Every row gives one point. The window is the flat piece filled in between its corners: a triangle in 3 columns, a solid with four corners in 4, and so on. A path goes straight from each point to the next, and from the last back to the first. After which points does the path pass through the window?

Window (4 x 4):
array([[ 0.36,  0.28,  0.26,  0.52],
       [ 0.10,  0.52,  0.07,  0.35],
       [-0.02,  0.29,  0.24,  0.73],
       [ 0.01, -0.11, -0.23, -0.57]])
Path:
(1): [-0.24,  0.57,  0.47,  0.16]
(2): [-0.24,  0.11,  0.30, -0.32]
(3): [ 0.19,  0.33, -0.40,  0.13]
(4): [ 0.29, -0.29, -0.37,  0.26]
(5): [ 0.20,  0.55,  0.31, -0.01]
(6): [ 0.27,  0.27,  0.51, -0.08]
(7): [ 0.30,  0.28, -0.19,  0.99]
(8): [ 0.34,  0.11, -0.29, -0.12]
(9): [0.07, 0.24, 0.19, 0.01]
(10): [ 0.07,  0.03,  0.15, -0.25]
(11): [ 0.06,  0.14, -0.26, -0.10]
(12): [ 0.10,  0.17, -0.22,  0.58]
Through the window after points: 6, 10

Window (4 x 4):
array([[-0.04,  0.19,  0.41,  0.69],
       [ 0.05,  0.04, -0.33, -0.14],
       [-0.42, -0.71, -0.23, -0.11],
       [ 0.03, -0.27,  0.03, -0.14]])
Path:
(1): [-0.19, -0.47, -0.42,  0.66]
(2): [-0.16,  0.05,  0.23,  0.10]
(3): [0.06, 0.33, 0.35, 0.31]
(4): [ 0.14, -0.01,  0.00,  0.72]
(5): [ 0.26, -0.29, -0.30, -0.10]
(6): [-0.40,  0.13, -0.01, -0.01]
(7): [-0.57, -0.13,  0.40,  0.14]
(8): [ 0.22, -0.56, -0.11,  0.32]
Through the window after points: 5

Window (6 x 6):
array([[ 0.38, -0.27, -0.15, -0.25, -0.64,  0.42],
       [-0.49,  0.34,  0.84, -0.03, -0.29, -0.04],
       [ 0.15, -0.10,  0.42, -0.77,  0.62,  0.00],
       [ 0.31, -0.16, -0.24,  0.00,  0.69,  0.18],
       [ 0.35, -0.11, -0.56, -0.54, -0.05, -0.11],
       [ 0.33, -0.41, -0.15, -0.23,  0.13, -0.20]])
Path:
(1): [ 0.16,  0.36,  0.67,  0.15, -0.11, -0.03]
(2): [-0.62,  0.15,  0.64, -0.24, -0.28, -0.01]
(3): [-0.61, -0.32, -0.02, -0.20, -0.12, -0.03]
(4): [ 0.34,  0.02,  0.01, -0.10, -0.28,  0.04]
(5): [ 0.30,  0.05,  0.23, -0.22,  0.36, -0.03]
(6): [ 0.03, -0.21, -0.21, -0.15,  0.41,  0.20]
(7): [-0.07, -0.08, -0.16, -0.45,  0.16,  0.16]
(8): [ 0.71, -0.01,  0.20, -0.44,  0.22, -0.03]
(9): [ 0.92, -0.16,  0.01, -0.33, -0.04, -0.30]
(10): [-0.14, -0.43, -0.20, -0.19, -0.07,  0.20]
(11): [-0.37, -0.08, -0.06, -0.35, -0.12,  0.23]
(12): [ 0.23,  0.04,  0.34, -0.04,  0.23,  0.03]
Through the window after points: 1, 5, 9, 11

Window (6 x 6):
array([[ 0.71,  0.23,  0.30, -0.09,  0.65,  0.36],
       [-0.66,  0.18, -0.26,  0.06,  0.26, -0.21],
       [-0.50,  0.30, -0.55,  0.51, -0.16, -0.38],
       [-0.18, -0.46,  0.35,  0.06,  0.05, -0.03],
       [-0.24,  0.58,  0.30, -0.06,  0.07,  0.00],
       [ 0.53, -0.35, -0.19, -0.28,  0.09,  0.50]])
Path:
(1): [ 0.33,  0.11,  0.27, -0.39,  0.46, -0.06]
(2): [0.36, 0.08, 0.14, 0.32, 0.37, 0.51]
(3): [-0.12, -0.09,  0.02,  0.18,  0.31,  0.31]
(4): [ 0.33,  0.03, -0.07, -0.13,  0.11, -0.40]
(5): [ 0.54,  0.15, -0.15, -0.53,  0.37, -0.17]
(6): [0.23, 0.18, 0.22, 0.21, 0.46, 0.36]
(7): [-0.40, -0.50, -0.26,  0.07, -0.01,  0.61]
(8): [ 0.14,  0.13,  0.33,  0.12,  0.10, -0.58]
(9): [ 0.39,  0.29, -0.01, -0.30,  0.36, -0.31]
(10): [-0.48, -0.24,  0.56,  0.35, -0.01,  0.50]
(11): [-0.50,  0.24,  0.24,  0.17,  0.03,  0.35]
(12): [-0.17,  0.45,  0.03, -0.09,  0.16, -0.22]
(13): [-0.03,  0.27, -0.02, -0.22,  0.21, -0.47]
(14): [-0.53,  0.28,  0.39,  0.31, -0.05,  0.58]
(15): [-0.38,  0.06, -0.18,  0.20,  0.05,  0.56]
(16): [-0.17, -0.19,  0.21, -0.15,  0.29, -0.24]
Through the window after points: 1, 5, 7, 9, 11, 13

Window (8 x 8):
array([[-0.40, -0.21,  0.28,  0.55,  0.19,  0.52,  0.18,  0.17],
       [-0.54,  0.26,  0.43,  0.02,  0.19,  0.67,  0.10, -0.03],
       [-0.63,  0.56,  0.02,  0.23,  0.29, -0.25, -0.03, -0.37],
       [-0.07,  0.72,  0.03,  0.23,  0.73, -0.09,  0.19, -0.08],
       [-0.40,  0.14,  0.26,  0.22,  0.00,  0.47,  0.64, -0.08],
       [ 0.19, -0.58,  0.34, -0.08,  0.37, -0.51,  0.09,  0.62],
       [ 0.54, -0.48,  0.16, -0.09,  0.64, -0.41,  0.00, -0.01],
       [ 0.33, -0.03,  0.07,  0.11,  0.07, -0.24, -0.08,  0.25]])
Path:
(1): [-0.02,  0.14,  0.48,  0.42,  0.46, -0.12,  0.30,  0.05]
(2): [ 0.24, -0.13,  0.91,  0.26,  0.21,  0.26,  0.43, -0.24]
(3): [-0.16, -0.18, -0.18,  0.09,  0.35, -0.16,  0.00,  0.38]
(4): [-0.25, -0.18, -0.18, -0.08,  0.44,  0.10,  0.39,  0.21]
(5): [-0.13,  0.04,  0.72,  0.39, -0.10, -0.25, -0.15, -0.08]
(6): [-0.05, -0.23,  0.44,  0.18,  0.25, -0.14,  0.09,  0.04]
(7): [ 0.16,  0.08, -0.45, -0.20, -0.05,  0.17,  0.20,  0.48]
(8): [-0.20, -0.39, -0.41, -0.32, -0.13,  0.17,  0.26,  0.08]
Through the window after points: 2

Window (8 x 8):
array([[-0.12, -0.21,  0.36,  0.09,  0.01,  0.52,  0.09,  0.84],
       [ 0.26,  0.08,  0.10, -0.11,  0.14,  0.01,  0.36,  0.21],
       [-0.29,  0.12,  0.53, -0.23, -0.09,  0.61, -0.33, -1.08],
       [-0.08, -0.07, -0.08,  0.38, -0.47, -0.37, -0.11, -0.31],
       [-0.36, -0.10, -0.42, -0.32,  0.00,  0.15, -0.16,  0.65],
       [-0.58,  0.16, -0.19,  0.05, -0.81,  0.11,  0.30,  0.10],
       [ 0.19,  0.31,  0.35, -0.30, -0.58, -0.18, -0.07, -0.30],
       [ 0.14,  0.88,  0.51, -0.39,  0.22, -0.74, -0.03, -0.19]])
Path:
(1): [ 0.27,  0.48,  0.06,  0.51, -0.21,  0.13, -0.03,  0.00]
(2): [-0.58, -0.21,  0.41, -0.75,  0.12, -0.21, -0.05, -0.48]
(3): [-0.06, -0.24,  0.47, -0.30, -0.13, -0.09, -0.01,  0.05]
(4): [ 0.16,  0.44, -0.17,  0.04, -0.07,  0.16, -0.02,  0.24]
(5): [-0.08,  0.57,  0.03, -0.10,  0.19,  0.26, -0.31, -0.14]
(6): [-0.25, -0.13,  0.13, -0.28, -0.37,  0.13, -0.05, -0.13]
(7): [-0.20, -0.07,  0.18, -0.21, -0.10, -0.08,  0.08,  0.26]
(8): [ 0.21,  0.28,  0.13,  0.03, -0.38,  0.20, -0.11, -0.02]
Through the window after points: 5, 7

Window (9 x 9):
array([[-0.44,  0.03, -0.19,  0.33, -0.50, -0.59,  0.07, -0.19, -0.04],
       [-0.22,  0.33,  0.37,  0.10, -0.08, -0.22, -0.08,  0.12,  0.73],
       [ 0.28, -0.43,  0.11, -0.38,  0.40, -0.48,  0.22,  0.32, -0.54],
       [ 0.18,  0.78,  0.18, -0.43, -0.50,  0.30, -0.33, -0.28,  0.23],
       [ 0.12, -0.38,  0.25,  0.40, -0.27,  0.03,  0.50,  0.28,  0.31],
       [-0.06, -0.11,  0.70, -0.08,  0.64,  0.11,  0.44, -0.05, -0.03],
       [ 0.52, -0.13, -0.20,  0.06,  0.71,  0.44,  0.25, -0.28,  0.18],
       [ 0.20,  0.19, -0.08,  0.10,  0.16,  0.04,  0.29,  0.26, -0.61],
       [ 0.02,  0.08, -0.13, -0.23,  0.20,  0.61, -0.01, -0.01,  0.26]])
Path:
(1): [-0.15,  0.18, -0.13, -0.05,  0.08, -0.14,  0.83, -0.08,  0.04]
(2): [ 0.21,  0.10,  0.36,  0.00,  0.13,  0.06, -0.10,  0.09, -0.14]
(3): [-0.29, -0.14,  0.59,  0.77,  0.38, -0.13, -0.25, -0.17,  0.38]
(4): [ 0.19,  0.18,  0.09, -0.31,  0.05, -0.05,  0.42,  0.13, -0.19]
(5): [-0.17,  0.25, -0.12, -0.38, -0.21, -0.14,  0.49, -0.02,  0.44]
(6): [ 0.12, -0.23,  0.15,  0.39,  0.26,  0.31, -0.33,  0.08, -0.20]
(7): [ 0.30, -0.27,  0.22,  0.20,  0.03,  0.19,  0.01, -0.09,  0.12]
(8): [-0.18,  0.19,  0.01, -0.01, -0.25, -0.17,  0.84,  0.55,  0.19]
(9): [ 0.00,  0.44, -0.17, -0.38, -0.09,  0.33,  0.41, -0.21, -0.12]
(10): [ 0.27, -0.07,  0.09,  0.13,  0.10, -0.01, -0.16,  0.00, -0.06]
(11): [-0.10, -0.73,  0.04,  0.38,  0.16,  0.42, -0.04,  0.50, -1.12]
(12): [ 0.30,  0.70,  0.07, -0.23,  0.03, -0.38,  0.45, -0.17,  0.77]
(13): [ 0.21,  0.43, -0.03, -0.54,  0.41,  0.13,  0.47, -0.44,  0.65]
(14): [ 0.13, -0.04,  0.34,  0.12,  0.19,  0.12, -0.02,  0.24, -0.04]
(15): [ 0.27,  0.00,  0.50,  0.39,  0.25,  0.51, -0.33,  0.67, -0.01]
(16): [ 0.05,  0.02,  0.11, -0.31,  0.23, -0.14,  0.36, -0.12,  0.06]
Through the window after points: 5, 7, 11

Window (11 x 11):
array([[ 0.20, -0.22,  0.10, -0.33,  0.09,  0.39, -0.19, -0.19, -0.08,
        -0.77, -0.72],
       [ 0.18, -0.18,  0.25, -0.54,  0.24,  0.59, -0.21,  0.56,  0.03,
        -0.16, -0.64],
       [-0.13,  0.05, -0.17, -0.23,  0.03, -0.37,  0.09, -0.22, -0.42,
         0.14,  0.53],
       [ 0.44, -0.03,  0.03,  0.08,  0.37, -0.10, -0.16, -0.34,  0.00,
         0.03,  0.84],
       [-0.05, -0.09, -0.55,  0.77, -0.07,  0.16,  0.00, -0.29, -0.19,
         0.25,  0.83],
       [ 0.47, -0.25,  0.05, -0.53,  0.39,  0.24, -0.52, -0.13, -0.29,
         0.28, -0.90],
       [-0.44, -1.07,  0.05,  0.38,  0.32,  0.19, -0.04, -0.27, -0.15,
         0.21,  0.39],
       [ 0.30, -0.26,  0.15, -0.21, -0.26, -0.10, -0.57,  0.16,  0.23,
        -0.19, -0.47],
       [ 0.60,  0.41,  0.04,  0.16,  0.28, -0.59,  0.43, -0.19,  0.10,
         0.34, -0.03],
       [-0.05, -0.15, -0.15, -0.77,  0.38,  0.34, -0.44, -0.05,  0.50,
        -0.21, -0.84],
       [ 0.07,  0.14,  0.25,  0.05, -0.25,  0.17,  0.12, -0.58,  0.04,
         0.30,  0.50]])
Path:
(1): [-0.19,  0.07,  0.06,  0.22,  0.27, -0.30, -0.33, -0.10, -0.13,  0.33,
  0.02]
(2): [ 0.05,  0.09,  0.23, -0.21,  0.17,  0.12, -0.23, -0.10, -0.03, -0.02,
 -0.17]
(3): [ 0.34, -0.46, -0.54, -0.24, -0.11, -0.16,  0.38,  0.01, -0.21,  0.27,
 -0.22]
(4): [ 0.33, -0.43, -0.12,  0.20, -0.02,  0.03,  0.01, -0.19, -0.08,  0.11,
  0.23]
(5): [-0.37, -0.05,  0.12,  0.01,  0.61,  0.10, -0.18, -0.21,  0.00,  0.08,
  0.36]
(6): [-0.40,  0.01,  0.44,  0.56,  0.38,  0.55, -0.30,  0.03, -0.52,  0.22,
  0.07]
(7): [-0.02, -0.75, -0.10, -0.08,  0.17,  0.11, -0.03, -0.14,  0.08,  0.04,
  0.11]
(8): [ 0.51, -0.08, -0.09, -0.51, -0.33, -0.24,  0.23, -0.05, -0.16, -0.06,
  0.18]
(9): [-0.59,  0.01, -0.11,  0.09,  0.54, -0.03, -0.31, -0.33, -0.23,  0.19,
  0.26]
(10): [-0.18, -0.05,  0.52,  0.26,  0.35, -0.10, -0.65,  0.04, -0.35,  0.30,
 -0.41]
(11): [ 0.31, -0.39, -0.25, -0.59,  0.15,  0.16,  0.11, -0.23,  0.23, -0.12,
 -0.16]
(12): [ 0.37, -0.31, -0.21, -0.80, -0.26, -0.07,  0.12, -0.35,  0.42,  0.10,
 -0.14]
(13): [ 0.08, -0.06,  0.16,  0.04,  0.07,  0.15, -0.37, -0.06,  0.00, -0.07,
 -0.15]
(14): [ 0.02,  0.12,  0.10,  0.00,  0.32, -0.13, -0.22, -0.10, -0.21,  0.05,
  0.00]
(15): [ 0.68, -0.28, -0.10, -0.48,  0.09,  0.10,  0.05, -0.24,  0.00,  0.17,
 -0.64]
(16): [ 0.43, -0.67, -0.12, -0.20, -0.21,  0.76,  0.39, -0.30,  0.17,  0.00,
  0.64]
Through the window after points: 4, 6, 8, 12, 14

Window (11 x 11):
array([[-0.08, -0.20,  0.03,  0.17,  0.10, -0.02,  0.01, -0.10, -0.03,
        -0.19, -0.45],
       [ 0.10,  0.19, -0.14,  0.48,  0.36,  0.41,  0.25, -0.35,  0.25,
        -0.06, -0.17],
       [ 0.40,  0.26, -0.12,  0.28,  0.31, -0.14, -0.23, -0.27, -0.31,
        -0.08,  0.12],
       [-0.26, -0.34,  0.70, -0.82,  0.19,  0.45,  0.22,  0.35, -0.18,
         0.27,  0.90],
       [ 0.34, -0.09, -0.40,  0.09, -0.10,  0.41, -0.62, -0.22, -0.17,
        -0.45,  0.46],
       [ 0.01,  0.05,  0.42,  0.41,  0.05,  0.21, -0.38, -0.36,  0.12,
        -0.02,  0.13],
       [-0.25,  0.39,  0.20,  0.20, -0.11,  0.01,  0.33,  0.05, -0.02,
        -0.37,  0.09],
       [ 0.56, -0.19, -0.02,  0.26, -0.25,  0.48, -0.24, -0.52, -0.68,
        -0.28,  0.37],
       [-0.14,  0.11,  0.05, -0.07,  0.10, -0.04,  0.13, -0.74,  0.21,
        -0.11,  0.02],
       [-0.69, -0.52,  0.34, -0.38, -0.22,  0.01,  0.54,  0.60, -0.16,
         0.60,  1.10],
       [-0.12,  0.45, -0.05,  0.05, -0.10,  0.27, -0.07, -0.28,  0.00,
         0.24, -0.31]])
Path:
(1): [ 0.36, -0.03,  0.29, -0.05,  0.04,  0.20, -0.20, -0.11,  0.08,  0.20,
  0.08]
(2): [ 0.39, -0.40,  0.03,  0.14, -0.62,  0.40,  0.58, -0.37,  0.46, -0.07,
  0.13]
(3): [-0.30,  0.21,  0.11,  0.18,  0.58, -0.15, -0.53, -0.04, -0.49, -0.16,
 -0.29]
(4): [-0.45,  0.04, -0.14,  0.13,  0.36,  0.53, -0.20, -0.15, -0.59, -0.27,
  0.67]
(5): [ 0.33, -0.05,  0.11,  0.17, -0.23,  0.20,  0.03, -0.28, -0.21, -0.13,
  0.17]
(6): [ 0.38, -0.06,  0.55, -0.38, -0.51, -0.14,  0.24,  0.64, -0.16, -0.09,
  0.70]
(7): [-0.50, -0.24, -0.02,  0.11,  0.25,  0.24,  0.10, -0.23, -0.10,  0.17,
  0.11]
(8): [-0.34, -0.06,  0.06, -0.06,  0.00,  0.13,  0.00, -0.18, -0.27, -0.28,
  0.43]
Through the window after points: 2, 4, 6
